Each row of a before or after table is a point. The points were changed in one or more steps. Then noise was added and the rows were shuffled. The steps act on columns, c1 being the first. Name the steps. A step turns or swaps two columns, mirrors them in a line or flattens them onto one, adds a multiple of one to another, or multiplies or shifts one. Angles are multiples of 10 degrees, from the lower column toward the higher: turns from -170 to 170, lines from 10 to 170 but not 90. Use the fewest steps. Two steps may share a column if one is a turn and the other turns, adds or multiplies; they go together, in the order done. Otherwise the lowest column goes first.
(in the rows, 128 means zero)

Before, 11 rows:
[[181 151]
 [122 126]
 [ 81 118]
 [126  94]
 [137  78]
 [145 114]
 [193 101]
 [150  95]
 [114 126]
 [124 141]
 [101 154]]
After:
[[ 70 131]
 [170 134]
 [122 112]
 [131 143]
 [134 127]
 [142  93]
 [137  78]
 [144 167]
 [123  92]
 [144 133]
 [ 79  84]]
Steps: mirror c1 and c2 in the line at 100 degrees

Before:
[[150 123 108 163 123 168]
 [125 112 142 136 152 110]
 [ 90 143 142 133 171 107]
 [124 113 161 116 120 131]
 [130 105 157 159 106 117]
 [137 137 105  84  86 153]
 [159 135 166 166 127 149]
 [ 86  69 110 127  88 191]
 [113  85 138 100  89 100]
 [ 94 117 103 145 147 154]
 [155 121  95 164  87 187]
 [133  60 139 167 163 114]
 [140 142 101 125 103 131]]
After:
[[126 127 141 115 121 130]
 [153 119 123 161 132 167]
 [140 134 136 160 107 117]
 [159 121 143 167 138 151]
 [122 149 134 100  86 100]
 [ 88 103 118 142 132 154]
 [168 163 115 163 101 191]
 [144 169 119 124 110 129]
 [152 190 122  89  92 153]
 [105 144 120 127  76 193]
 [121   8 129 168 162 113]
 [ 75 104 137 133 155 106]
 [113  80 134 137 150 106]]
Steps: turn c1 and c5 by 20 degrees; add -1.5 times c5 to c2; multiply c3 by 0.4

Before (14 x 9):
[[ 62  94 135 106 123 160 132 152  69]
 [163  99 110 139 124 135 135 134 110]
 [105 161 132 147  79  97 150 188 150]
 [133 109  96 116 126 128 130 123 122]
 [128  86 117 143  89 145 133 117 106]
 [ 70 139 115 102  96 137 125 163 142]
 [129 173 128 168 120 143 137 126 116]
 [117  65  85 147 100 134  63 119 156]
 [ 95 146  81 125 104 110 167 127  86]
 [133 134 114  94 103 128 126 102 106]
 [100  81 111  96 104 101 124 106 115]
 [ 98 142 113 129 135 146 138 110 147]
 [156 189 140 118 137 136  78 110  94]
 [114 129 152 116 110 101 110 160 139]]
After:
[[120  91 111 136  87 116 141 108 146]
 [145 102  97 148 145 103  93 124 181]
 [172 124 142 125  91 110 157 172 205]
 [ 90 136 138 118 189 167 161  92 152]
 [157  81 123 133 159 121  92 249 115]
 [143 111 154 111 131 153 119 193 125]
 [163 136 113 132 143 110 135  94 124]
 [ 90 121 111 137  97 119 127 142 131]
 [120 119 110 136 172 113 137 121 139]
 [119 103 131 128 133 130 129  75 145]
 [123 129 113 141 112 130 127 120 129]
 [148 100  92 151  63 183 167 110 106]
 [191  91 126 128 140 124 141 196 132]
 [152 104 126 124  79 143 107  82 149]]
Steps: turn c1 and c9 by -160 degrees; swap c2 and c5; flatten c3 and c4 onto the line at 150 degrees; turn c6 and c7 by 120 degrees; multiply c8 by 2

Before, 12 rows:
[[ 72  96 104 102 138 169 134 131 133 150 119 119 201 164]
 [124  94  98 111 139 119 114 130  42  71 110 162 180 159]
 [126  99 146 132 127 136 126 116 161  90 142 189 108 162]
 [133  94 117 135 177 123 114 108 101 139 126 135 103 158]
 [133 123 121 219 127 170 115 114  75 139 108 160  92  92]
 [120 107 105  98 135 148 127 127 108 152 126 145 101 114]
 [119  94 103 107 129  76 181 139  95 137 132 113 157  51]
 [134 109 158 106 139 116 105 164 135 123  99 110  93 127]
 [127  95 106 109 145 144 143 118 153 100 138 105 114 133]
 [139  99  93 132 121  83 108 175 157 132 108 120 152  41]
 [140 133 102 115 132 155 165 117  84 144  88 144 190 128]
 [113 162 119 149 234 159 154 136 139  72 134 134  95 121]]
After:
[[121  88  61 103 132  73 184 140 147 152 129 151 152  88]
 [ 80  96 167 100 137 168 133 134 109 144 146 131 181 112]
 [153 135 133 115 129 153 165 121 160 161 120 125 171 103]
 [140 122  89 218 127 170 113 109 175 170 122 114 105 119]
 [141 112 120 106 140 115 100 167 118 120 122 145 102 163]
 [143  98  52 133 124  82 109 171 100 117 123 129 143  79]
 [126 104 120 100 135 150 125 127 137 158 128 116 112 102]
 [112 165 122 152 236 158 155 138 149  76 133 127 106 116]
 [131  90 165 130 180 123 111 108 151 151 133 129 115 119]
 [124  98 158 133 131 136 129 117 141  83 129  69 116 153]
 [129  92 162 108 140 124 115 126 235 124 131 132 163 107]
 [123  99 140 109 145 141 145 122 112  89 132 145 120 109]]
Steps: flatten c1 and c11 onto the line at 160 degrees; mirror c3 and c14 in the line at 50 degrees; turn c9 and c10 by -30 degrees; turn c9 and c12 by -160 degrees; multiply c13 by 0.7

Before (11 x 24):
[[143 175 154 109 141  62 126 154 144 107 159  88 104 136 126 155 160 131
   99 100 108 126 215 137]
 [121 111 111 164 122  73  96 145 139 151 151 122 103 146 127  62 127 129
  148 148 133 117 107 129]
 [108 171 109  89 161  80 128 144 146  95  49 124 152 174 121 132 113  92
  204  99 129 125 123 133]
 [120  92 144 136 119  75 142  54 128 119 103 126 130 146 124 138 114 123
  113 151 107 122 176  89]
 [112  93 147 129 117  83 143 157 149 128 107 126 128 169  77  54 123 135
  212  89 147 133 116 108]
 [171 142 152 144 141  52 132 145 141 178 160 113 127 142 125  97 128 126
  144 117 139 120 104 130]
 [125 105 127 163 174 104 147 102 114 115 158 124 120 147 118 127 116 109
   91 103 211 131 101 136]
 [118 118 164 150 196 177 152 117  91 118 166 125 121 133 115 140 145 131
   99 116 107 134 128 120]
 [133 113 158 136 116  97 137 104 114 100 101 103 106 157 121 153 126 130
  120 143 113 136 150 142]
 [151 102  96 139 149  68 152 157 116 112 112 121 105 154  93 119 160 141
   97  93 112 108 143 129]
 [160  91 128 146 150 165 119  82 141 177 141 122 249 137  87 139 160 134
   93 104 127 119 113 130]]
After:
[[119 118 165 120 194 178 120 117  92 118 165 124 120 132 103 145 145 148
  127 115 108 137 102 120]
 [172 145 151 125 143  55 131 145 144 179 164 109 126 146 120  97 130 147
  103 119 141 123 143 130]
 [110 172 109 181 156  81 131 145 145  93  43 125 151 175 127 134 116 105
  123 112 130 124 208 131]
 [122 104 125 137 173 103 117 102 117 115 158 127 121 148 107 130 115 169
  105 106 214 132  92 137]
 [122 112 114 108 122  74 154 143 142 152 149 121 101 145 149  63 123 163
  107 145 131 117 150 124]
 [142 174 154 140 143  63 131 155 146 106 158  88 105 139 125 155 157 113
  213 103 108 124  98 134]
 [153 101  92 123 149  63 136 155 119 114 115 120 104 154  85 117 161 138
  142  91 114 109  97 128]
 [136 114 160 116 114  95 124 105 118 103  98 103 106 158 117 151 128 132
  151 142 112 134 119 142]
 [158  92 128 126 153 169 162  83 142 176 143 123 253 138 100 142 161 146
  112 100 128 118  98 129]
 [113  90 150 133 117  84 146 160 147 125 109 126 125 166  80  53 124 132
  115  90 148 128 214 108]
 [120  90 142 121 120  76 122  54 124 116 106 124 127 146 116 138 113 133
  177 155 109 123 112  88]]
Steps: turn c18 and c20 by -20 degrees; turn c4 and c18 by 110 degrees; mirror c7 and c15 in the line at 110 degrees; swap c19 and c23

Before, 10 rows:
[[144 136  88 154 139 157 141 150 113  73 130 139 162 148 131 139 115 119
  146 129 124 120 117 197 136 145 120 123 113 134 129  80 139 125 107 115
  126  40 102  98 123  99 147 109 145 148 128 104 125 116 114 151 111   7
  145 154 132 124 137 124 174 115 104 128]
 [138 125 144 106 120 151 121 113 116 125 142 142 108 123 134 145 149 120
   82 116  76 148 106 126 129  68 148 142 130 115 138 123 126 114 129 166
  112 144 146 114 149  84 147 136 127 124 124 148 131 123 111 147  97 150
  150 123 109 118 131  96 120 164 104 134]
 [104 149 124 125 138 154 126 145 134 131 141 141 170 136 132 132 104 131
  123 118 145 149 106 108 131 153 126 130 132 140 129 131 124 137 125 116
  161 141 138  96 114 138 141 107 125 139 106 146 123 124 136  99 149 121
  122 140  83 125 186 151 126 122 133 135]
 [135 125 106 109 124 148 141 141 108 141 155 123 140 141 133 139 114 131
  139  91 138 149 115 121 135  95 159 128 108 148 110 139 122 133 129 126
  112 124 141 154 146 139 138 134 126  95 111 118 137 109 113 134 108 137
  132 130 144 144 116 165 130 141 116 148]
 [151 125 142 120 131 130 121 151 120  91 147 108 160 131 131 146 136 129
  106 118 149 119 118 113 128 140 123 129 110 145 109 148 154 135 142 121
  149 142 102 104 143 145 148 133 125 170 110 154 137 135 125 146 106 120
  128 145 122 155 112 168 136 112 159 181]
 [134 122 144 142 120 140 125 121 197 143 108 134 148 143 114 122 108  54
  120 126 151 141 111 153 137 144 123 119 154  99 136 145 141 119 136 149
  130 149 131 119 128 131 121 111 128 124  92  99 122 166 139 129 106 122
  152 127 110 121 128 168 140 112 133 138]
 [147 142 138 135 151 134 157 127 146 137 139 127 137 141  48 145 125 108
  144 117 117 135 100 107 117 153 122 130 109 146 118 140 124 123 134 131
  109 119 132 133 142 108 140 130 152 111 116 131 123 154 113 123 102 150
  162 151 127 132 121 148 119 149 114 157]
 [141 136 139 138 120 136 119 149 129 121 136 137 145 102 122 146 102 112
  100 113 138 136 119 113 127  65 138 142 121 147 134 147 152  81 126 108
  139 127 144  89 118 138 144 157 160 103 117 102 130 120 134  78 124 103
  100 143 138 133 118 142 153 106 155 131]
 [135 153 124 129 148 123 138 134 104 102 142 139 152 146 133 109 124  85
  142 126 116 149 112 108 116 162 129 122 115 138 125 116 117 141 139 116
  171 148 144  94 142 135 131 110 131 100 123 109 134 126 129 140 108 156
   73 155 134 122 139 128 121 104 107 130]
 [147 131 138 116 144 155 118 136 116 116 152 131  58 109 130 146 114 121
  153 129  73  97 113 159 138 132 128 128 119  44 139 123 155 136 124 127
  132 117 134 179 146 117 140 114 129 102  75 156 149 146 142 133  96 135
  156 137 135 119 120 103 116 105 116 135]]
After, 10 rows:
[[133 122 136 142 120 140 125 121 198 126 108 147 148 143 114 121 108  54
  121 125 152 141 111 153 134 145 123 165 153  89 136 145 141 118 136 101
  130 149 131 122 123 131 122 112 129 124  92  99 122 138 139 129 106 121
  154 127 110 122 129 168 141 112 132 137]
 [143 152 134 130 147 124 139 135 104 126 142 133 152 146 133 108 125  86
  142 127 117 149 112 109 130 161 129 126 118 129 124 116 116 140 138 135
  171 147 144  94 134 135 130 111 131 101 123 109 134 132 129 141 107 156
   72 156 134 121 140 128 121 105 107 131]
 [152 142 133 135 151 135 157 127 144 125 139 117 136 141  49 144 124 109
  145 117 116 135 100 107 138 153 122 155 109 137 118 140 122 123 134 124
  109 118 132 134 126 108 140 131 151 112 116 132 123 127 113 123 103 149
  162 151 127 132 121 148 119 149 113 157]
 [102 149 124 124 137 154 126 144 135 130 141 143 170 136 134 131 104 131
  123 118 144 149 108 109 118 154 125 123 132 129 130 131 125 137 125 128
  162 141 139  96 132 138 141 107 125 140 106 147 123 126 136  99 149 121
  122 139  82 125 186 150 126 122 134 136]
 [137 137 111 155 138 156 141 150 113 135 130 131 162 148 130 139 115 118
  146 130 124 119 117 197 113 146 121 115 112 124 129  80 140 124 108 128
  127  40 103  97 112 100 147 109 144 148 128 103 125 133 114 151 110   7
  145 154 132 124 137 125 175 114 104 128]
 [155 125 152 121 131 129 121 150 119 118 146  99 159 131 130 146 137 129
  107 117 149 119 119 113 124 141 122 135 111 135 108 148 154 135 143 130
  148 142 100 104 126 145 148 134 125 170 110 153 137 128 124 145 106 120
  128 145 123 155 113 167 136 111 159 181]
 [150 125 144 107 120 151 121 114 118 123 141 143 107 123 135 145 149 121
   81 115  77 148 107 126 151  68 148 122 131 106 137 123 126 114 130 116
  113 145 145 113 138  84 147 136 128 124 124 148 131 114 111 146  97 150
  149 123 108 117 130  96 119 164 105 135]
 [145 125 105 108 123 148 141 141 108 137 156 112 141 141 133 140 113 130
  140  91 137 148 115 120 122  95 159 109 108 137 111 138 122 132 129 135
  112 125 141 154 137 139 138 134 125  95 111 117 137 129 113 134 108 137
  131 130 143 144 116 165 131 140 116 147]
 [132 136 140 138 120 134 119 149 129 123 134 134 145 102 122 145 103 112
   99 114 140 136 119 113 116  64 138 119 121 138 133 145 152  81 128 162
  139 127 144  89 111 137 143 156 159 103 116 103 129 114 136  79 125 103
   99 143 138 132 117 141 153 107 156 131]
 [154 130 141 115 143 155 117 135 116 123 151 127  58 109 130 146 113 121
  153 129  73  96 113 158 120 132 129 146 118  33 138 123 156 135 124 122
  133 118 134 177 130 117 140 114 129 102  74 156 150 127 142 133  96 136
  157 137 136 119 119 102 117 104 116 136]]
Steps: turn c1 and c41 by -40 degrees; flatten c3 and c10 onto the line at 160 degrees; add 0.5 times c29 to c12; turn c25 and c36 by -140 degrees; add -0.3 times c26 to c36; turn c28 and c50 by -90 degrees; shift c30 by -10

Before, 8 rows:
[[103  95 173 189 143 154 138 130 106  99 124  99 198 127  83 176 129 154
  185 164 110  97 164 130 135 100  84 146 164  90 159 141 123 154 138 149
  120 126 129 162 176 171 119 102  88 144 109 110 146 126 145 149 122 119
  102 116 101 125  26 119 124 142 139  66]
 [155  41 192 135 133 130 188 162 135 179  72 135 123  84 120 123  76 143
  108 144 142 101 130  91 147  99 127 137  96 123  93 165 189 149 113 170
  125  98 182 142 120 123 148 129 112 151 154 168  85 133 145 108  72 106
  130 139 129 133  94 119 108 133 146 179]
 [179 155 100 165  91 167 139 104  77  80 152 104 124 100 106 116 110 139
  117 106 114 134 123 129 123 127 125 137 116 152 128 103  98 133 180 117
  138  97 159 128  94 117 111 153 133  87 119 123 170 159 123  93  78 169
  119 133 127 157 140 143  34  78  86 174]
 [158 112 132  95 145 102 175 103 118 121 136  87  98  73 111 134 123 156
   95  92  98 125 136 146 101 173 121 100 185 151 108  90 136 126 127 106
  191 144 126 113 140 150 126 130  94 149 132 137 116 129 136 145 109 100
  110 143 136 105 149 105  93 139  46 130]
 [106 101 173 111  69 152 146 171  93 116 158 158 159 168 124 113 126 135
  156 151 115 139 114 101 139 105 171 135  89 126 127  94 117 131  79 109
  130 150 132 131 142 128 123 118  89 154  79 171 107  77 118 122 123 116
  154 132  97 157 126 141 136 215  84 116]
 [156  99 132 183 110 137 147 121  96 124 125  98 112 147 165 156  81 112
  144  98 134 143 125  81 209 149 136 201 173 154 152  60 108 124 150 154
  102 113 120 155 118  85  61 116 114 135  98  59 131 134  76 170  71 128
  135 117 119 117 106 118 194 130 113 128]
 [118 109 149 126  89  92 140  94  84 138 113 136 172 152 125 143 102 102
  115 108 159  91 145  97 134 203  98 123 135 117 122 156 135 135 157 134
  136 128  71 157 154  85 129 126 106 103 120 136 150 115 160 107 115 123
  112 126 105 146 116 108  91 159 175 134]
 [152 114 195 161 140 117 164 174 128 171 159 155 110 124 140 131 127  95
  122 101  69 133  85 114 128 110  74 145 123 134 132  84 157 103 129 125
  138 189 135 107 146 154 134 129 162 125 126 121 164 138 185 174 143  83
   84 147 122 100 162 115 108 146 141 151]]
After, 8 rows:
[[149 114 195 160 140 124 165 173 131 172 106 155 163 124 140 131 127  93
  154  99  68 134 152 181 128 108 144 148 125 132 132  87 158 103 127 126
  137 187 135 105 145 154 133 128 163 126 125 118 164 138 183 173 128  85
   83 147 124  99 108 115 106 146 121 152]
 [159 109 131  94 146 148 177 104 117 122 117  88 147  73 113 135 123 159
  152  91  99 126 114 123 103 174 146 100 186 150 108  88 134 127 126 107
  191 143 124 114 140 149 128 129  94 153 130 133 114 129 136 143 127 100
  113 143 135 105  97 104  92 142  22 128]
 [154  41 194 137 135 156 187 163 132 181 162 135  92  86 120 123  77 141
  143 147 142 101 122 149 149 100  96 136  95 122  92 163 188 150 113 169
  124  98 182 141 120 123 148 129 111 154 155 166  86 130 146 106 127 104
  130 139 128 135 123 118 106 135 159 178]
 [159 102 135 184 110 122 147 122  96 125 135 100 107 147 164 156  81 114
  115  97 134 144 133 144 207 147  83 201 174 155 155  59 108 124 150 157
  100 111 119 155 120  84  63 118 112 133  97  58 129 134  74 167 130 126
  136 118 119 118 111 120 195 130  93 128]
 [109 102 172 111  70  93 146 172  93 115 121 157 126 166 122 113 126 135
  111 153 113 140 145 107 139 103  86 133  87 128 127  94 119 131  78 108
  131 151 133 129 140 128 124 120  90 153  79 172 108  75 119 121 129 115
  155 132  97 155 158 139 132 215  99 116]
 [177 155  98 166  91  83 141 104  76  78 126 106 138  99 106 117 109 140
  139 104 113 132 127 130 121 128 132 137 115 152 128 105  98 135 179 117
  138  98 157 128  94 115 113 154 134  85 118 122 170 161 121  95 126 168
  119 133 126 158 124 144  32  77  69 169]
 [102  95 174 188 145 107 138 130 107  98 138 101  28 127  84 175 130 155
   61 167 111  96 125 167 134 101 151 149 163  88 158 140 125 154 139 149
  119 124 129 163 175 171 117 103  85 144 109 110 146 126 142 150 129 119
  103 115 101 124 195 120 125 142 164  68]
 [118 108 151 126  90 167 139  93  83 138 124 134 116 152 124 141 102 102
  132 108 158  93 112 168 137 206 117 121 133 116 122 155 135 135 158 134
  135 128  71 156 154  86 127 127 106 102 119 137 149 113 162 108 128 121
  111 126 104 146 172 108  92 158 160 135]]
Steps: turn c6 and c11 by 150 degrees; multiply c11 by 0.7; swap c13 and c59; turn c19 and c23 by 150 degrees; multiply c23 by 0.7; add 0.7 times c20 to c63; turn c24 and c27 by 120 degrees; multiply c53 by 0
